Each row is a point. The points of each table are mixes of a few directions, plus a little noise. Count the directions of each table, and those that both share. Where both have some left over, give the other angles between the two spaces (their principal angles), to ten degrees, smallest first.

First (6 x 2)
[[ 0.94  0.12]
 [ 3.99  0.73]
 [-1.25 -0.28]
 [ 1.90  0.34]
 [-1.96 -0.37]
 [-3.79 -0.62]]
Second (5 x 2)
[[-2.88 -0.51]
 [ 4.19  0.73]
 [-2.43 -0.42]
 [-0.21 -0.05]
 [ 1.33  0.25]]
Directions: first 1, second 1, shared 1

First (4 x 3)
[[ 2.19  0.19  0.11]
 [-5.47 -0.34 -0.09]
 [ 1.96  0.16  0.00]
 [ 1.54  0.14  0.04]]
Second (5 x 3)
[[ 3.56  1.45 -0.93]
 [-2.25 -0.49  0.23]
 [ 3.22  0.61 -0.27]
 [-1.17  0.57 -0.49]
 [-3.40 -2.16  1.50]]
Directions: first 1, second 2, shared 1

First (8 x 6)
[[-0.50  0.58  0.29 -1.80  1.20 -1.62]
 [ 0.28  1.98 -0.49 -0.97 -0.42 -1.13]
 [-1.79 -1.35  1.10 -0.47  1.49 -2.27]
 [ 0.26 -2.98  0.51  1.16  0.75  2.84]
 [ 0.08 -2.69  0.17  3.74 -1.44  2.76]
 [ 1.24  1.76 -0.82 -0.93 -0.49  0.73]
 [ 1.81  2.61 -1.77  3.03 -4.26  1.83]
 [-1.35  0.11  0.99 -3.75  3.18 -3.14]]
Second (9 x 6)
[[-0.12  0.96 -0.21  0.49 -0.88 -0.91]
 [ 0.26 -2.05  0.54 -0.78  1.89  1.58]
 [ 0.19 -2.91  0.81 -1.08  2.51  2.46]
 [-0.25  2.27 -0.61  0.89 -1.91 -1.78]
 [-0.26  1.67 -0.42  0.72 -1.43 -1.36]
 [-0.16  1.99 -0.45  0.86 -1.80 -1.58]
 [-0.21  1.84 -0.49  0.67 -1.61 -1.53]
 [ 0.51 -6.06  1.65 -2.42  5.25  4.88]
 [-0.11  2.20 -0.58  0.86 -1.90 -1.70]]
Directions: first 3, second 1, shared 1

First (8 x 8)
[[ 1.23  0.59  0.08  1.07  1.26  2.55  2.95 -0.37]
 [-1.95 -0.18  2.42 -3.18  2.15  0.91  1.39 -0.98]
 [ 0.96  0.67 -1.18  2.86 -2.80  0.71 -3.36  1.78]
 [-0.33 -0.12 -0.81  0.73 -2.11 -1.70 -3.28  1.02]
 [-1.19 -1.93 -0.59 -3.76  3.31 -1.41  1.99 -1.17]
 [ 2.15 -0.37  0.71  0.79 -1.78 -1.33 -1.70 -0.69]
 [ 0.23  0.10 -0.41 -0.33  2.98  3.73  3.64 -0.15]
 [-1.04  1.20 -0.13  1.93 -2.99 -3.52 -1.61  0.68]]
Second (9 x 8)
[[ 0.49  4.82  1.92  0.13  1.48 -3.67 -3.12 -0.89]
 [-0.41 -1.24 -2.27 -0.66 -1.01  2.65  1.53 -0.73]
 [ 0.32  6.87  0.52 -0.73  1.10 -3.25 -3.35 -1.81]
 [ 0.39 -0.45  0.20  0.41  0.50 -0.16 -0.38 -1.11]
 [ 0.21 -2.29 -1.36  0.30  0.03  1.96  0.69 -2.27]
 [-1.28  1.03  0.06 -1.25 -1.94  0.13  1.82  5.39]
 [ 0.13 -2.59  0.18  0.64  0.08  0.71  0.77  0.18]
 [ 0.32 -4.56 -0.17  1.04  0.08  1.76  1.31 -0.68]
 [-0.06 -1.64  0.87  0.35 -0.22 -0.08  0.74  1.93]]
Directions: first 5, second 3, shared 0; angles 50, 50, 90

First (11 x 11)
[[-0.83 -0.33 -0.21 -0.66 -1.49 -0.39 -1.78  0.37  0.53  1.61 -0.26]
 [-0.90 -2.00 -0.90  0.01  0.30  0.52 -2.56  3.00 -0.90 -2.31 -0.35]
 [ 0.31  3.37  1.40 -1.20 -3.22 -1.71  1.90 -5.27  2.69  7.42  0.22]
 [ 0.11  2.43  0.99 -0.98 -2.58 -1.31  1.14 -3.81  2.06  5.67  0.12]
 [-0.53 -0.91 -0.42 -0.10 -0.11  0.15 -1.39  1.33 -0.30 -0.71 -0.19]
 [-0.21 -1.26 -0.54  0.36  1.00  0.56 -0.89  1.94 -0.91 -2.50 -0.11]
 [ 0.32 -1.67 -0.64  1.05  2.66  1.17  0.00  2.70 -1.80 -5.05  0.03]
 [ 0.21 -1.65 -0.65  0.93  2.39  1.09 -0.20  2.65 -1.68 -4.70  0.01]
 [ 1.49  2.01  0.97  0.56  1.03 -0.11  3.75 -2.90  0.31  0.61  0.53]
 [-1.19 -0.36 -0.25 -1.01 -2.29 -0.63 -2.52  0.34  0.87  2.63 -0.38]
 [ 1.22  0.37  0.27  1.02  2.33  0.63  2.59 -0.34 -0.88 -2.66  0.39]]
Second (8 x 11)
[[-0.15  0.04 -0.01 -0.17 -0.39 -0.13 -0.30 -0.09  0.18  0.53 -0.05]
 [-2.50  0.47 -0.06 -2.67 -6.23 -2.03 -4.85 -1.22  2.92  8.54 -0.74]
 [ 1.11 -0.21  0.02  1.17  2.75  0.89  2.15  0.55 -1.28 -3.77  0.34]
 [ 0.95 -0.18  0.02  1.00  2.35  0.74  1.83  0.46 -1.09 -3.22  0.28]
 [ 1.19 -0.23  0.02  1.28  2.99  0.97  2.33  0.60 -1.41 -4.11  0.36]
 [ 0.87 -0.17  0.03  0.93  2.16  0.69  1.69  0.43 -1.00 -2.94  0.25]
 [-0.72  0.15 -0.01 -0.78 -1.82 -0.60 -1.44 -0.36  0.85  2.49 -0.23]
 [-0.72  0.14 -0.01 -0.78 -1.81 -0.59 -1.41 -0.35  0.85  2.49 -0.21]]
Directions: first 2, second 1, shared 1

First (9 x 12)
[[-0.68  0.73 -0.34 -0.25  1.01 -0.59  0.99  1.34  0.08 -1.80  0.43  1.78]
 [ 0.06 -2.77  1.59 -0.74  2.16 -1.84  0.28 -0.78  0.35  0.12  0.44  0.23]
 [-2.23  1.05  4.29 -2.56  2.84 -0.52 -4.17  2.60 -0.02  3.17 -3.63 -0.49]
 [ 1.03 -2.75  1.01  2.14 -1.79 -0.43  0.50  2.79  0.58  3.07 -0.05  0.16]
 [ 0.31  0.26 -1.31 -0.78  0.91 -0.01  0.66 -3.27 -0.36 -2.18  1.04 -0.48]
 [ 1.22  1.38 -1.78  1.69 -3.94  2.60 -0.78 -1.28 -0.33  1.83 -0.37 -2.38]
 [ 1.26 -1.20  0.34  1.19 -2.27  1.32 -1.27 -1.77 -0.09  3.14 -0.57 -2.82]
 [ 0.19 -1.71  0.32  0.47  0.48 -1.28  1.54  1.65  0.43 -0.43  0.83  1.52]
 [-1.11  5.14 -4.15 -1.09  0.62  0.92  2.10 -1.36 -0.66 -6.87  1.57  2.22]]
Second (10 x 12)
[[ 0.56 -0.57  2.56 -2.81 -0.21 -2.21 -0.58 -0.61  2.08 -0.15 -2.69 -1.68]
 [ 1.58 -1.43 -1.04  1.04  0.41  0.05 -0.05 -0.15  0.65  0.36  0.94  0.75]
 [ 3.35 -0.27 -2.18  1.72 -3.38  3.73 -1.16  1.90  1.27 -2.78 -5.15  3.31]
 [-3.51 -0.36 -0.74  1.34  0.78  2.26  0.15 -0.45 -1.75  0.96  0.80  0.92]
 [-3.47 -0.79  1.07  0.75  2.27 -1.15 -0.73  0.27 -0.76 -0.87  1.58 -2.63]
 [-0.14  4.55 -0.57 -0.51  0.14 -1.90  0.63  1.32 -0.98 -1.17  2.98 -1.86]
 [-5.28  0.72 -0.37  0.62  1.57  1.47  0.18 -0.65 -1.80  1.25  1.71 -0.19]
 [-1.28  1.14 -1.14 -0.60  1.13 -0.52 -0.75 -0.05  2.26  0.13  0.55 -0.53]
 [ 7.76  1.50  0.44 -1.99 -2.97 -1.98  2.37 -0.44 -0.49  1.37  0.70  1.57]
 [ 0.45 -4.48  1.92  0.41  0.27  0.28 -0.04 -1.22 -0.55  0.91 -1.45  0.34]]
Directions: first 4, second 6, shared 1; angles 40, 70, 80

First (8 x 14)
[[ 0.07  0.73  0.63 -0.27 -0.26  0.34  0.32 -1.66  0.27 -0.29 -0.68 -0.23
   0.75  0.91]
 [-0.07 -0.75 -0.66  0.30  0.27 -0.37 -0.31  1.78 -0.27  0.33  0.72  0.25
  -0.77 -1.01]
 [ 0.30  3.47  3.04 -1.34 -1.35  1.69  1.37 -8.10  1.29 -1.46 -3.30 -1.14
   3.55  4.47]
 [-0.15 -1.50 -1.31  0.58  0.54 -0.71 -0.61  3.55 -0.58  0.63  1.43  0.51
  -1.56 -1.97]
 [ 0.23  2.64  2.34 -1.02 -1.01  1.25  1.09 -6.22  1.00 -1.13 -2.52 -0.89
   2.73  3.44]
 [-0.02 -0.19 -0.13  0.08  0.08 -0.07 -0.10  0.39 -0.03  0.09  0.18  0.05
  -0.19 -0.23]
 [-0.17 -1.81 -1.62  0.71  0.72 -0.86 -0.74  4.29 -0.71  0.76  1.81  0.62
  -1.92 -2.39]
 [-0.21 -2.52 -2.24  0.98  0.95 -1.25 -0.99  5.88 -0.96  1.09  2.41  0.84
  -2.60 -3.29]]
Second (11 x 14)
[[-0.21 -0.01  2.56 -0.99  0.18  1.07 -1.14 -0.86 -0.02 -1.18 -1.35 -0.69
  -0.03 -1.93]
 [-3.60 -3.53  1.03 -4.23  1.27  0.87  2.95  3.37  0.89  0.94 -0.10 -1.91
   0.37 -0.25]
 [-3.85 -0.78  2.36 -2.52  0.14 -0.62  1.44 -0.53  0.17  0.35 -2.21 -0.48
   0.26 -1.61]
 [-2.45  2.22  1.17 -0.27  1.06  1.38  0.45 -0.09 -0.27 -1.72 -2.11 -0.06
   1.07  1.26]
 [-0.77 -0.56  1.06 -1.06  0.30  0.54  0.14  0.28  0.13 -0.28 -0.54 -0.58
   0.07 -0.66]
 [ 3.67 -0.29 -2.81  2.55 -1.42 -1.94 -1.02 -0.79 -0.12  1.56  2.52  1.21
  -0.95  0.21]
 [-2.57 -2.76  1.73 -3.02 -0.13 -0.90  1.50  0.39  0.53  1.35 -0.70 -0.86
  -0.31 -2.21]
 [ 4.13  1.60 -5.28  4.66 -1.53 -2.59 -0.64 -0.84 -0.47  1.76  3.15  2.38
  -0.66  2.74]
 [ 4.99  1.65 -2.70  3.36  0.20  1.71 -2.18  0.88 -0.30 -1.23  2.50  0.40
  -0.04  2.44]
 [ 2.38  0.97 -3.53  3.11 -1.31 -2.46 -0.18 -1.04 -0.31  1.65  1.95  1.87
  -0.55  1.52]
 [-1.72  1.48  4.36 -1.59  1.22  2.96 -1.38 -0.82 -0.19 -3.15 -3.16 -1.26
   0.76 -1.54]]
Directions: first 1, second 4, shared 0; angles 50
